Each row is a point. The points of each table are mixes of a few directions, plus a little noise. Count the directions of each table, and those that both share. Where both have some left over, give the other angles between the two spaces (their principal angles), to ten degrees, smallest first.
(in the rows, 128 means zero)

First:
[[ 97 106]
 [212 183]
 [ 99 112]
 [ 86 100]
 [148 141]]
Second, 7 rows:
[[142  65]
 [113 197]
 [115 184]
 [121 161]
 [126 134]
 [131 117]
 [148  38]]
Directions: first 1, second 1, shared 0; angles 70

First:
[[ 98 129 131 168 118 157]
 [ 46 128 139 239  99 205]
 [137 129 127 114 132 118]
 [115 128 129 145 123 139]
 [170 128 122  68 144  86]
 [199 128 118  33 152  61]]
Second, 8 rows:
[[164 206 204 191  79  56]
 [ 87 149  68  11  97 113]
 [129 125 127 130 130 130]
 [147  82  94 152 118 130]
 [150  87 112 169 129 135]
 [147 138 158 173 126 116]
 [ 77 136 153  80 207 199]
 [123 103 108 120 139 145]]
Directions: first 1, second 3, shared 0; angles 60

First, 8 rows:
[[126 113 152 145 121 175 113 127 125  87 140]
 [117 146 116 162 140 102 131 130  90 115 144]
 [140 156 104 139 120  93 183 141 117 195  67]
 [150 124 189  74 106 190 169 132 213 197  91]
 [109 133 107 195 140 117 100 128  55  53 164]
 [146  92 125 132 100 174 123 137 124 105  76]
 [111 130  56 105 161  32  88 116 100 115 172]
 [123 131 170  71 137 147 122 114 197 154 171]]
Second (9 x 11):
[[133 108 103 116 124 119 113 128 122 117 114]
 [120 159 167 147 134 142 151 127 137 144 150]
 [145  65  48  89 115  99  80 129 110  95  83]
 [119 164 174 150 135 144 155 127 138 147 153]
 [153  33   7  70 109  85  56 130 101  78  61]
 [139  87  76 103 120 109  97 129 117 106  99]
 [112 188 204 165 140 155 173 127 145 160 170]
 [110 198 217 171 142 160 181 127 148 165 177]
 [122 151 157 142 133 139 146 128 134 140 144]]
Directions: first 4, second 1, shared 1

First (9 x 20):
[[ 86 149 133  94 133 143 107 117 197  84 101 110 138 138  97 106 115  94
  112 197]
 [181 101 121 171 121 109 155 143  38 185 163 150 115 116 168 157 145 172
  148  39]
 [ 85 151 134  93 133 145 105 117 202  80 100 110 139 138  94 104 114  92
  111 201]
 [151 116 125 147 125 120 140 134  90 153 143 137 122 122 146 141 136 147
  137  89]
 [114 135 130 115 129 134 121 124 152 112 118 123 131 132 118 120 125 116
  122 152]
 [100 143 132 105 133 138 114 121 176  98 109 116 135 135 106 113 119 105
  116 175]
 [145 118 125 142 126 122 137 133  99 147 139 135 123 123 141 137 134 143
  135  98]
 [177 102 121 167 122 110 153 141  46 181 160 148 116 116 165 155 144 168
  147  47]
 [113 136 130 115 130 133 120 124 153 112 118 122 131 132 117 119 124 116
  123 153]]
Second (11 x 20):
[[200  92 119 186 118 102 166 148   7 206 176 157 109 111 183 167 151 187
  156   7]
 [100 143 133 106 131 138 113 121 175  98 109 116 135 134 107 112 119 105
  118 175]
 [108 138 131 111 131 135 118 122 162 106 116 120 133 133 113 118 122 112
  120 162]
 [ 80 152 134  90 134 145 105 116 207  77  98 108 139 139  93 102 113  89
  110 206]
 [179 103 121 168 122 110 154 141  44 181 162 149 115 116 166 154 143 170
  147  44]
 [156 113 125 150 124 119 142 135  82 157 146 139 121 122 148 143 137 150
  138  82]
 [102 142 132 107 130 137 115 121 171 101 111 116 135 134 109 114 120 107
  118 171]
 [103 141 131 108 131 137 115 121 171 100 112 117 135 134 109 115 119 107
  118 171]
 [127 128 128 127 128 128 128 127 129 127 127 127 128 128 128 127 128 128
  128 130]
 [116 134 130 118 130 131 122 125 148 115 121 123 131 130 119 121 124 119
  124 148]
 [138 124 128 136 127 125 133 131 114 139 134 131 125 126 134 133 131 136
  132 113]]
Directions: first 1, second 1, shared 1

First (10 x 32):
[[122 104 137 139 106 115 141  98 160  98 129 127 111 110 101 138 102 135
  134 107 111 139 162  90 143  84 156 115 124 101 122 106]
 [141 169 113 110 164 153 101 183  74 182 129 129 159 161 175 117 170 117
  119 168 156 106  67 195 102 205  76 150 133 173 141 163]
 [136 155 117 118 152 143 111 162  92 162 128 128 147 148 157 119 156 120
  122 153 147 115  87 171 110 179  95 142 131 157 138 152]
 [114  82 147 147  87 101 155  66 189  67 128 126  93  93  77 144  80 140
  138  85  99 153 195  51 158  39 184 103 119  77 112  89]
 [115  84 145 146  88 102 152  68 186  69 129 128  94  94  79 143  82 140
  140  86  98 151 196  54 158  43 184 102 119  80 115  88]
 [126 124 130 130 124 125 131 124 133 122 127 129 126 125 124 130 125 129
  128 126 124 130 134 121 131 120 133 126 127 123 126 124]
 [145 188 105 105 182 163  91 208  48 207 127 130 173 176 194 108 189 112
  114 186 169  97  37 229  89 242  53 161 140 194 149 182]
 [132 136 124 125 135 131 123 140 119 138 128 127 133 135 136 124 136 125
  125 135 132 125 117 141 123 145 118 132 130 137 130 136]
 [115  97 141 141 101 109 147  83 171  87 129 126 103 103  92 138  96 137
  134  98 108 145 176  75 148  67 168 108 121  93 117 100]
 [134 143 120 122 141 136 119 146 110 147 128 128 138 140 143 124 143 123
  126 139 140 121 106 152 120 156 110 137 130 145 131 139]]
Second (11 x 32):
[[109  67 152 151  75  93 165  46 210  48 127 126  82  80  60 148  65 145
  141  71  88 160 220  27 167  11 205  93 118  61 107  75]
 [121 106 137 136 109 116 141  98 157 100 128 127 112 111 104 135 105 135
  132 107 114 139 161  92 142  86 155 115 124 104 121 108]
 [135 149 120 120 146 140 115 156 101 155 128 128 144 144 151 121 150 122
  123 147 142 117  97 162 114 168 102 140 131 151 136 146]
 [108  65 153 152  73  91 166  44 211  45 128 126  81  79  58 148  63 145
  141  69  87 160 222  25 169   7 206  92 117  60 106  73]
 [135 151 119 120 147 140 114 158  98 157 128 129 145 146 153 121 151 122
  123 149 143 117  95 165 114 170 100 140 132 152 135 147]
 [137 155 118 118 151 143 112 163  94 162 128 128 147 148 157 120 155 120
  122 152 145 114  89 171 111 178  96 142 132 156 137 151]
 [135 150 120 120 147 141 114 157  99 157 127 129 145 145 152 121 150 122
  123 149 143 117  95 164 114 170 100 141 132 152 135 148]
 [122 107 136 136 110 117 141 100 155 101 128 127 113 112 105 135 107 134
  132 109 115 138 159  95 141  89 153 117 125 106 120 111]
 [137 156 117 118 151 143 111 165  91 164 128 130 148 150 159 119 157 121
  122 154 146 114  87 174 111 180  93 144 132 159 138 152]
 [141 169 112 112 164 152 104 185  73 182 128 129 159 161 175 115 172 117
  119 167 155 107  66 196 102 208  76 152 135 174 143 164]
 [130 134 126 125 133 132 125 137 119 136 128 128 133 133 135 127 135 126
  126 134 132 125 119 139 124 140 120 131 129 135 130 134]]
Directions: first 1, second 1, shared 1
